Each row is a point. Each copy is the shape, with its points in the same order, stretched, turned, moved and blurred by noise. Is it also mirrored, or only turned?

Shape:
-0.40, +0.03, +0.38
-0.14, +0.30, -0.51
+0.18, +0.13, -0.54
-0.07, +0.30, +0.55
-0.41, +0.27, -0.01
+0.11, -0.24, +0.39
Copy 1, 6 rows:
-0.10, -0.48, -0.22
-0.03, +0.42, -0.47
-0.03, +0.58, -0.09
+0.38, -0.47, -0.11
+0.00, -0.10, -0.47
-0.06, -0.27, +0.33
Copy 1 is: mirrored
Copy 2 (6 x 3):
-0.24, +0.29, +0.41
-0.28, -0.44, -0.32
+0.11, -0.49, -0.37
-0.12, -0.06, +0.67
-0.46, -0.05, +0.12
+0.37, +0.14, +0.34
Copy 2 is: mirrored

Shape (10 x 4):
-0.24, -0.41, +0.21, +0.50
-0.22, -0.44, +0.43, -0.19
+0.06, +0.15, -0.14, +0.38
-0.41, -0.44, -0.18, -0.20
-0.08, -0.21, -0.17, +0.44
-0.14, +0.09, -0.31, -0.38
+0.29, +0.11, +0.17, +0.25
-0.40, -0.41, -0.17, +0.48
+0.41, -0.20, +0.38, +0.06
+0.44, +0.09, -0.30, +0.20
Copy 1:
+0.14, -0.35, -0.39, +0.34
+0.26, -0.47, +0.07, -0.09
-0.20, +0.36, -0.16, +0.20
-0.14, -0.44, -0.06, -0.41
-0.22, -0.09, -0.29, +0.25
-0.28, +0.16, +0.19, -0.59
+0.02, +0.29, +0.13, +0.39
-0.13, -0.33, -0.51, +0.07
+0.04, -0.02, +0.39, +0.48
-0.48, +0.32, +0.23, +0.28
Copy 1 is: mirrored
Copy 2, 10 rows:
+0.25, -0.31, -0.80, +0.06
+0.56, -0.18, -0.35, -0.43
-0.29, -0.02, -0.36, +0.31
-0.03, -0.44, -0.27, -0.48
-0.16, -0.37, -0.53, +0.18
-0.39, -0.09, +0.12, -0.29
+0.08, +0.12, -0.27, +0.40
-0.19, -0.50, -0.80, -0.06
+0.55, -0.06, -0.20, +0.27
-0.28, -0.27, -0.01, +0.55
Copy 2 is: mirrored
Copy 3, 10 rows:
+0.07, -0.46, +0.47, +0.32
+0.06, -0.12, +0.55, -0.42
+0.04, -0.29, -0.30, +0.36
-0.33, -0.49, +0.13, -0.39
+0.02, -0.60, -0.03, +0.29
-0.32, -0.12, -0.40, -0.42
+0.32, -0.02, -0.16, +0.23
-0.28, -0.79, +0.26, +0.29
+0.64, -0.07, +0.11, -0.06
+0.33, -0.30, -0.62, +0.17
Copy 3 is: only turned

Shape, 11 rows:
-0.29, -0.11, +0.25, +0.11, -0.46, -0.24
+0.49, -0.08, -0.65, -0.03, +0.41, +0.35
-0.03, +0.10, +0.23, -0.13, -0.21, -0.39
-0.38, +0.28, +0.16, +0.17, -0.61, +0.04
-0.10, +0.24, +0.05, +0.50, +0.23, -0.56
-0.10, +0.65, -0.18, +0.13, +0.41, +0.38
+0.36, +0.16, +0.03, +0.31, -0.48, +0.35
+0.14, -0.16, -0.25, -0.02, +0.27, -0.35
+0.20, -0.26, +0.19, +0.09, +0.16, +0.33
+0.10, +0.41, +0.12, -0.06, -0.30, -0.02
+0.41, -0.09, -0.74, +0.37, -0.07, +0.30
Copy 1, 11 rows:
-0.39, +0.50, +0.08, -0.07, -0.36, -0.20
+0.57, -0.36, -0.47, +0.13, +0.47, +0.24
-0.32, +0.18, +0.35, -0.23, -0.19, -0.23
+0.01, +0.69, +0.06, -0.07, -0.80, -0.21
-0.30, +0.01, +0.15, +0.31, -0.14, -0.83
+0.42, -0.30, -0.02, +0.34, -0.64, -0.16
+0.45, +0.62, +0.22, +0.13, -0.10, +0.19
-0.15, -0.25, -0.21, -0.01, +0.33, -0.33
+0.01, -0.09, -0.03, +0.39, +0.14, +0.38
+0.18, +0.30, +0.40, -0.10, -0.43, -0.05
+0.63, +0.26, -0.52, +0.13, +0.39, -0.02
Copy 1 is: mirrored
Copy 2:
-0.22, -0.46, +0.29, +0.23, -0.47, +0.21
+0.17, +0.29, -0.42, +0.58, +0.70, -0.42
-0.01, -0.36, +0.29, -0.10, -0.19, -0.05
-0.43, -0.28, +0.01, +0.16, -0.64, +0.35
-0.11, +0.34, +0.47, +0.20, -0.30, -0.30
-0.27, +0.66, -0.20, +0.14, +0.29, +0.11
+0.13, -0.04, -0.39, +0.35, -0.53, +0.17
+0.09, -0.05, +0.21, +0.32, +0.34, -0.49
+0.22, -0.11, -0.03, +0.50, +0.23, +0.27
-0.04, -0.08, -0.12, -0.13, -0.30, +0.12
+0.03, +0.25, -0.56, +0.78, +0.11, -0.51
Copy 2 is: only turned

Shape:
-0.30, +0.02, -0.14, +0.08, -0.35, +0.32, -0.21, -0.06
+0.03, -0.40, +0.07, +0.00, +0.37, -0.05, -0.50, -0.31
+0.18, +0.46, +0.11, +0.03, +0.00, +0.48, -0.05, +0.05
-0.04, +0.50, +0.52, -0.23, -0.07, +0.39, -0.19, -0.10
+0.11, +0.12, +0.01, -0.96, +0.32, +0.29, -0.10, -0.19
+0.05, +0.47, -0.10, -0.26, +0.39, +0.51, -0.04, +0.33
+0.06, -0.35, -0.02, +0.19, -0.78, +0.21, -0.11, -0.09
+0.05, +0.13, +0.14, -0.16, -0.02, -0.42, -0.18, -0.62
-0.01, +0.48, +0.25, +0.28, +0.09, -0.68, -0.46, +0.27
+0.10, +0.44, -0.06, +0.16, +0.31, +0.08, -0.77, +0.14
+0.14, +0.28, +0.01, +0.16, -0.86, +0.27, -0.08, +0.11
Copy 1:
-0.34, -0.22, -0.22, +0.19, -0.18, +0.34, +0.18, -0.11
-0.25, +0.10, +0.04, -0.73, +0.15, -0.13, +0.29, -0.13
+0.10, +0.09, +0.10, +0.00, -0.49, +0.52, +0.14, +0.09
-0.09, +0.09, +0.67, +0.03, -0.47, +0.49, +0.28, +0.10
+0.09, -0.01, +0.58, -0.60, -0.26, +0.66, -0.34, -0.37
+0.18, -0.03, +0.18, -0.34, -0.32, +0.78, -0.25, +0.34
-0.22, -0.50, -0.21, +0.40, -0.35, -0.13, +0.20, -0.42
-0.33, +0.66, +0.33, -0.16, -0.15, -0.11, -0.01, -0.44
-0.61, +0.53, +0.17, -0.07, -0.24, -0.37, -0.30, +0.53
-0.51, +0.31, -0.05, -0.68, -0.41, +0.31, +0.08, +0.42
-0.27, -0.26, -0.18, +0.56, -0.79, +0.15, +0.01, -0.19
Copy 1 is: mirrored
Copy 2, 11 rows:
-0.28, +0.15, -0.03, -0.17, -0.38, -0.08, -0.11, -0.05
-0.40, -0.48, +0.45, -0.17, -0.16, -0.17, -0.07, +0.29
+0.33, +0.08, +0.15, -0.29, -0.15, +0.16, -0.18, -0.40
+0.29, +0.19, +0.40, -0.57, -0.51, -0.26, -0.12, -0.39
+0.18, -0.21, +0.10, -0.89, -0.18, -0.10, +0.41, +0.21
+0.28, +0.02, +0.22, -0.62, +0.20, +0.28, -0.16, -0.10
-0.06, +0.24, -0.09, +0.28, -0.69, +0.03, +0.16, +0.09
-0.08, -0.38, +0.10, +0.01, -0.16, -0.69, +0.03, -0.04
-0.02, -0.12, +0.32, +0.15, +0.31, -0.65, -0.60, +0.29
-0.04, -0.23, +0.30, -0.32, +0.00, -0.11, -0.79, +0.03
+0.37, +0.36, -0.22, +0.10, -0.59, +0.03, -0.10, -0.14
Copy 2 is: only turned
